Each wall is flat, endless, passes through zero and stands at right angles to its row. A trip goes straight from one point to another. Which walls does it cross, in order?

Walls:
(1): [22, -34]
(2): [-25, -3]
(3): [60, -33]
(4): [-46, 34]
(5): [-39, -26]
(6): [50, 20]
(7): [18, 30]
Trips:
[-8, 29] to [-30, -34] -> 6, 5, 7, 1
[18, -31] to [-2, -36] -> 6, 2
[16, -80] to [10, -60] -> none
[32, -52] to [77, 14] -> 5, 7
[-13, -53] to [-7, -57] -> none
[-43, -51] to [42, -13] -> 4, 3, 2, 6, 5, 7

Walls:
(1): [59, 8, -56, -19, 42, 54, -7, 11, 44, 36, 2]
(2): [-44, -59, -13, -2, 42, 11, 11, 76, 20, 21, 85]
(3): [-16, 93, -1, -7, 14, 9, 8, 17, 5, -55, 76]
(4): [-17, 27, 6, -73, 0, 22, -62, 57, -42, -22, -10]
(5): [49, 33, 61, 98, -3, 52, 18, 17, 15, 79, -9]
(6): [-47, -34, 25, 28, -4, -6, 59, 30, -56, 37, 25]
Trips:
[37, -51, 62, 34, 10, -31, 16, 32, -9, 60, -31] to [-16, -47, -12, -6, 32, 3, -42, 28, 0, -52, -21] -> 4, 5, 6
[8, -52, -4, 47, -66, -3, 49, 2, -26, -22, -16] to [-29, 37, 28, -92, -80, -9, 8, 25, -66, 0, 64] -> 5, 4, 3, 2
[-81, -27, -54, 17, 61, 15, -8, -29, -44, -17, -28] to [-36, -42, 7, 29, 26, 28, 48, 43, -34, 41, 41] -> 4, 5
[86, -19, -49, 1, 34, -9, -62, -13, -37, -97, -29] to [-32, -12, -42, -14, -30, 22, -15, -1, 25, 49, -41] -> none
[-66, 16, -13, 18, -18, -13, 18, -21, -3, -14, 66] to [19, -42, 50, 9, 40, -18, 82, -10, -23, -21, 27] -> 5, 3
[-3, 52, 25, 8, 1, -70, -20, 30, 24, -72, 30] to [-16, 19, 25, -1, 15, -31, -26, -30, -33, -31, 0] -> none
[-29, 37, 33, -12, -24, -5, -57, 16, -4, -18, -18] to [-83, 94, 20, -10, 0, -29, 83, -69, 50, -24, -46] -> 4

Walls:
(1): [-27, -22, -34, -67, -9, 10, 39, -23, -52, -1, 19, -8, 21, 20, -17, -6, 3, -68, 24, 31, -54, -51, -31, 19, -52, -22, -62, -1, -45, 11, -8, -24]
(2): [-35, 69, -30, -45, 58, 57, 27, -28, 20, -29, -33, 19, 72, -40, 14, 10, -12, -52, 74, 47, 35, -10, -43, -57, 26, -3, 41, 9, 27, 17, -37, 54]
(3): [-45, -23, -21, -49, -7, -90, -38, 23, 35, -9, -44, -34, -4, -18, -28, -24, 56, 25, 0, 50, 50, 13, -29, 33, 67, -51, -49, -21, 17, 32, 7, -4]
(4): [52, 30, 76, -75, -30, -21, 11, 15, -3, 26, 37, 40, -21, -44, -15, -24, 17, -3, -6, -24, -18, 57, -27, 16, 11, 34, -33, -79, 13, 26, -17, -15]
Trips:
[46, -10, -41, -25, -40, -22, 34, 63, 14, -50, 17, -16, 24, -17, -24, 20, 15, -45, 32, -8, 72, -35, 8, -2, 47, -31, -3, 19, 9, 6, 18, -23] to [13, 29, -48, -1, -23, 62, 14, -11, 52, -26, -8, 15, 19, -16, -18, -23, -25, 33, 19, 35, -9, -8, 113, 18, 52, -61, 4, 23, 40, 33, 21, 31] -> 1
[19, -62, -51, 40, -33, -47, 11, -5, 15, -2, 6, 17, -81, -6, 22, 38, -29, 1, 12, -24, -42, -68, 93, 22, -28, 38, -9, 42, -15, -18, 30, 20] to [-13, 8, -22, 60, 13, 0, 61, -44, -112, -7, -28, 39, -35, -16, -27, 48, -22, -108, 46, -97, -21, 23, -36, 46, -17, 35, 78, -80, -25, 31, -49, 81] -> 2, 4
[-67, -4, -36, -48, -22, -53, -76, 4, -99, 23, 68, -34, 29, -13, 3, -3, 59, -1, 47, 13, 31, 2, -32, -44, 50, -12, -62, -10, -64, 86, 35, -80] to [-27, -9, -50, -3, -12, -14, -86, -46, 14, 36, -36, 50, -32, 52, 42, 4, 42, 25, 17, 6, -35, 12, 13, 3, -18, -58, -50, 0, -8, -5, 8, -46] -> 4
[-57, 34, 25, 42, 10, -44, -13, -47, 10, -17, -30, 20, -18, -52, -9, 18, -36, -13, 21, 50, -27, -23, 30, 57, 21, 30, -35, -2, -15, 36, 30, -7] to [25, 14, 43, -16, -8, -58, -28, -9, -16, -2, -17, -9, -35, -87, -25, 31, -23, 27, 30, 4, 38, 46, -78, -17, -4, 54, -48, 4, 10, -33, 72, -11] -> 4, 1, 2
[-26, 22, -3, 34, -12, 42, -13, 4, -30, -8, 33, -11, 6, -36, 18, -10, -23, 6, -9, 66, 20, -63, -21, -33, -36, 52, 21, -31, -35, 15, 50, -23] to [-18, -27, -61, 21, 8, -30, 73, -105, 31, -6, 46, -15, 23, -21, 34, -42, 41, 3, -51, -18, 52, -82, 23, -41, -10, -38, -6, 5, 9, -16, -11, 33] -> 3
[-17, -9, 6, 32, -13, -37, 62, 20, 14, 43, -2, 58, -2, -7, 38, -17, 23, -63, 4, -9, 8, -118, 5, 19, 4, 45, -3, 34, -10, -32, -59, 16] to [72, -17, -9, 19, 51, 15, 3, 13, 62, -49, -24, -11, -12, 17, 15, 15, 49, -1, 34, -15, 23, 12, 57, -32, -49, -77, 29, -62, -33, -42, 39, 100] -> 1

Walls:
(1): [-18, -20, 29, 40, -33, 63, 28, -76, 66, 3, 74, 21, -20, 61, -63, -17, -5, -13, 2, -43, 66, -18, -29, 15, 32, 46, -54, 4, 15, 62, 13, 24, -23, 41, 26, 10, -21, 28, -45, 47, -16, 8, 16, -1, 29, 14, 71, 24]
(2): [32, -3, 16, 30, 51, -65, -6, 59, 47, -35, -33, 44, -66, 8, -62, -54, 16, 60, 3, 67, -11, 29, -21, -13, 49, 4, -39, 25, 54, 26, 21, 13, -30, -12, -29, -31, 15, -27, 16, 54, 17, 15, -10, -64, 0, -20, -27, 67]
(3): [17, 50, -35, 16, 33, -6, 46, 8, 12, 34, -32, 29, -26, 14, 1, -12, 3, 0, 0, 95, 11, 70, -20, -4, 59, -15, -27, 4, 28, -13, -32, -29, 39, -1, -45, 25, 41, -1, 52, 70, -69, -25, 21, 14, 27, 3, -46, -3]
(4): [-38, 5, -48, -5, 40, 32, 23, 53, 15, 51, -21, 57, 46, -33, 31, 32, -10, -32, -10, -9, -26, 42, 8, -27, 20, 8, 75, 11, -12, -50, -2, -53, -4, -36, -8, -8, 19, 1, -40, 14, -5, 21, 9, 8, -33, 32, -24, -32]
(5): [20, 6, -21, 88, 5, 10, 39, -46, -6, 31, 5, -29, -3, -49, -3, 14, -15, 17, 70, 8, -12, -35, -4, 5, 40, 13, -31, 36, 20, 7, -4, -3, -20, 12, 22, -14, 33, -41, 6, 72, 10, -30, 14, -26, 0, 3, -23, -61]
(6): [-38, 11, 6, 6, 7, 47, -34, 14, 52, 20, 19, 15, 51, -10, 18, 9, 20, 12, 29, 32, -12, 44, -9, -11, 19, -5, 6, 35, 30, 8, -31, 21, -31, 32, -10, -27, -53, 16, -18, -21, -47, 60, -16, -26, 29, 8, -43, 55]
(7): [5, -19, 35, -20, -1, 21, 35, 44, 27, 19, -68, -37, -19, -4, -20, -14, -34, 17, -22, 14, 30, 35, -1, -43, 12, 38, -3, 10, -7, -14, -9, -4, 27, 23, -7, -48, 50, -32, -32, -8, -14, -8, -50, -47, -90, 18, 38, -57]
(8): [-31, 35, -39, -29, -17, 22, -27, -40, -3, 29, 11, -59, 20, -12, -44, -37, -46, -45, -19, 36, 29, -35, 40, 20, 7, -30, 8, -34, -18, 3, 30, 11, -29, -9, 51, 5, 19, -4, -18, 0, -5, 31, 26, -4, -21, -21, 51, -47]
(9): [20, -24, 69, 2, 58, 24, 18, 15, 4, -44, -3, -23, -49, -45, -8, -55, 10, -20, -55, 62, -32, -14, -31, 37, 1, 16, -7, -11, -25, 5, 31, -33, 21, 30, -17, 40, -48, -54, 37, 41, 27, -4, 81, -3, -34, 41, 42, -55]
(10): [18, -25, -27, -11, 43, -43, 54, -38, -15, -16, -29, -16, 97, 28, 35, -16, -39, 12, -1, -7, 40, 78, 23, -17, 25, -26, -3, 22, 53, -3, -5, -10, 12, -27, 2, -12, 29, 13, 33, 32, 24, 44, -35, -16, 0, 11, -40, 5]
(11): [34, -31, -16, -36, -34, -16, -9, -7, -13, -21, -60, 33, -14, 7, -27, -71, -27, 10, 11, -1, -10, 10, -23, 17, 1, 7, -1, 75, -23, 20, -32, 26, 12, -41, -19, -69, 22, 0, -23, 22, 23, -18, 21, -66, -23, -34, -25, -26]
(12): [5, 16, -29, 36, -39, -11, 27, -49, -51, 0, 25, 53, -17, 38, -1, -27, -24, -10, 55, -1, -8, -15, 34, 12, -18, -30, 34, -64, 6, 31, 5, 27, 60, 13, -42, -10, 48, 41, 19, 16, 5, -12, -3, -25, -5, -6, -6, 3]
Trips:
[45, -30, -2, -79, 33, 54, -31, 2, 36, -25, -9, -55, -58, -37, -16, 38, 3, 20, 15, 70, 8, 67, -16, -23, 66, -62, -31, 13, -22, 13, 45, -52, 19, -4, 66, 43, -10, -61, 47, 37, -23, 14, 13, -9, 27, -4, 42, 32] to [33, -43, 24, -121, -30, 7, 86, 52, -60, 7, -5, -69, -14, -1, 35, 4, -64, -3, -72, -10, -12, -49, 34, -81, -40, 20, 9, -56, -95, 26, 36, 41, -73, 37, -42, -10, 6, 7, -2, 20, 30, -45, -29, 12, -11, 45, -34, -76] -> 6, 5, 10, 2, 3, 11, 4
[22, -44, -22, 14, -26, 31, 1, 51, 8, 47, 21, 13, -5, -34, -72, 64, 0, -27, -28, 50, -16, -31, 15, -17, 17, -1, 42, -55, -37, 33, 17, 33, 31, 1, 37, 18, 28, -17, 38, 0, 42, 3, -3, -3, -7, 2, -2, 58] to [-20, 15, 41, -31, 5, -1, -26, 9, -42, -9, 84, 35, 40, -56, -16, -5, 31, -4, 0, 25, 10, 17, 41, -16, -27, 21, -10, 35, -10, -31, -18, -24, 21, 12, 57, 31, -35, 8, 12, -15, 5, 72, -38, 25, -9, 10, 43, 45] -> 2, 6, 12, 1
[24, 52, 100, 6, -12, -32, -24, -42, -25, -64, 11, 45, 35, 17, 35, -46, -37, 34, -10, 10, 16, -36, 17, 15, -24, 39, 4, -29, -8, -1, 25, -26, 43, 9, 20, -7, 23, 2, -50, -16, 21, -60, -16, 6, -13, 0, -38, -6] to [11, -40, 31, 33, 4, -14, -14, 42, 28, 3, 7, 40, -64, 9, 39, -11, -25, 28, -8, 12, 24, 14, 16, -7, 0, 17, 47, 55, 71, 44, 54, 2, 47, 4, 27, -19, 29, 7, 32, -22, 8, -13, 26, 60, -30, 48, -22, -41] -> 10, 2, 3, 5, 4
